Rows are points. To make a cloud, some directions were put in groups of two or more. Within a group, all points are equally far from the middle, so they leave a hole (a ring in 2 directions, a hollow ball in 3). The other directions are filled evenly. Then the cloud was stretched, turned, moved and blurred a little. Count the holes, and give their numbers of directions, smallest first.

Cloud (14 x 2):
-0.111; -0.050
-0.280; 0.087
-0.112; 0.261
0.039; -0.263
-0.254; 0.146
0.122; -0.228
-0.074; 0.149
0.228; -0.021
-0.288; 0.095
-0.233; -0.354
-0.045; -0.160
0.186; 0.067
-0.354; 0.065
-0.380; 0.002
Holes: 0

Cloud:
0.190; 0.183; 0.149
-0.184; -0.115; -0.230
-0.066; -0.281; -0.110
-0.134; -0.243; -0.349
-0.088; -0.292; 0.143
-0.101; 0.277; -0.309
-0.154; -0.213; -0.343
-0.256; -0.109; -0.354
-0.187; -0.086; -0.091
-0.445; -0.213; 0.050
-0.105; -0.110; 0.169
-0.274; -0.145; -0.118
0.064; -0.179; 0.089
-0.411; 0.002; 0.082
-0.166; -0.002; -0.016
0.242; 0.007; 0.020
0.138; -0.079; -0.277
0.037; 0.241; 0.177
-0.236; -0.174; -0.135
Holes: 0

Cloud:
0.150; -0.302; -0.278; 0.154; -0.106; 0.271
0.096; 0.277; -0.297; -0.176; 0.094; 0.020
-0.214; -0.122; -0.458; 0.007; -0.115; 0.023
0.030; -0.095; 0.089; 0.319; 0.294; 0.102
0.228; 0.078; -0.166; 0.138; -0.099; -0.213
0.119; -0.167; 0.336; 0.086; -0.093; 0.005
0.103; -0.347; -0.270; -0.009; 0.117; 0.326
-0.157; 0.140; 0.329; 0.094; 0.104; 0.161
-0.035; 0.215; 0.107; -0.032; -0.138; 0.340
-0.159; 0.198; -0.262; -0.262; 0.217; 0.115
0.062; 0.071; -0.203; 0.318; 0.101; -0.126
-0.079; 0.113; -0.001; 0.040; 0.449; 0.048
0.056; -0.338; 0.198; 0.094; 0.287; 0.045
0.145; -0.204; 0.115; 0.021; -0.338; 0.086
0.168; -0.182; -0.144; -0.242; -0.205; -0.162
0.017; -0.321; 0.025; -0.233; 0.156; 0.268
-0.295; 0.070; -0.157; -0.007; 0.083; 0.419
0.025; -0.322; 0.019; -0.148; 0.263; -0.212
0.243; -0.149; -0.127; -0.191; -0.171; -0.197
-0.182; -0.225; 0.177; -0.239; -0.135; 0.147
0.246; -0.118; -0.111; 0.104; 0.026; -0.289
0.303; -0.123; -0.376; -0.030; 0.053; -0.099
-0.144; -0.411; 0.018; 0.214; 0.030; -0.167
-0.297; -0.281; -0.306; 0.157; -0.002; 0.200
-0.250; -0.021; 0.033; -0.195; -0.285; -0.026
-0.366; -0.180; -0.101; -0.036; 0.405; 0.116
0.174; -0.053; -0.305; 0.279; -0.038; 0.202
0.262; -0.130; -0.171; -0.275; -0.085; 0.155
-0.068; 0.137; 0.273; 0.073; -0.014; 0.304
-0.297; -0.238; 0.066; -0.176; 0.080; 0.313
-0.155; 0.242; 0.049; 0.037; -0.181; -0.169
-0.174; 0.048; -0.035; 0.233; 0.318; 0.298
-0.364; 0.053; 0.248; 0.019; -0.088; -0.034
0.108; 0.273; -0.326; -0.056; -0.046; -0.075
-0.071; -0.301; 0.121; -0.131; -0.194; 0.261
0.092; -0.379; -0.374; 0.179; 0.027; 0.075
-0.246; -0.429; -0.031; 0.236; 0.122; -0.022
-0.169; -0.152; -0.189; -0.169; 0.108; -0.336
-0.110; 0.257; 0.079; -0.250; 0.193; 0.060
0.097; -0.324; 0.015; 0.267; -0.033; -0.176
-0.192; 0.132; -0.368; 0.013; -0.139; -0.120
0.152; -0.223; 0.050; 0.023; -0.202; -0.252
-0.174; 0.178; 0.180; -0.053; 0.301; -0.072
-0.294; -0.252; -0.006; -0.189; 0.240; 0.264
-0.029; -0.407; 0.227; 0.138; 0.177; 0.036
-0.323; 0.114; 0.184; 0.099; -0.176; 0.010
-0.072; -0.011; 0.053; 0.355; 0.205; 0.237
-0.159; -0.382; 0.087; 0.170; -0.024; -0.188
-0.190; -0.011; -0.077; -0.383; -0.104; -0.006
Holes: 2 (2, 4)
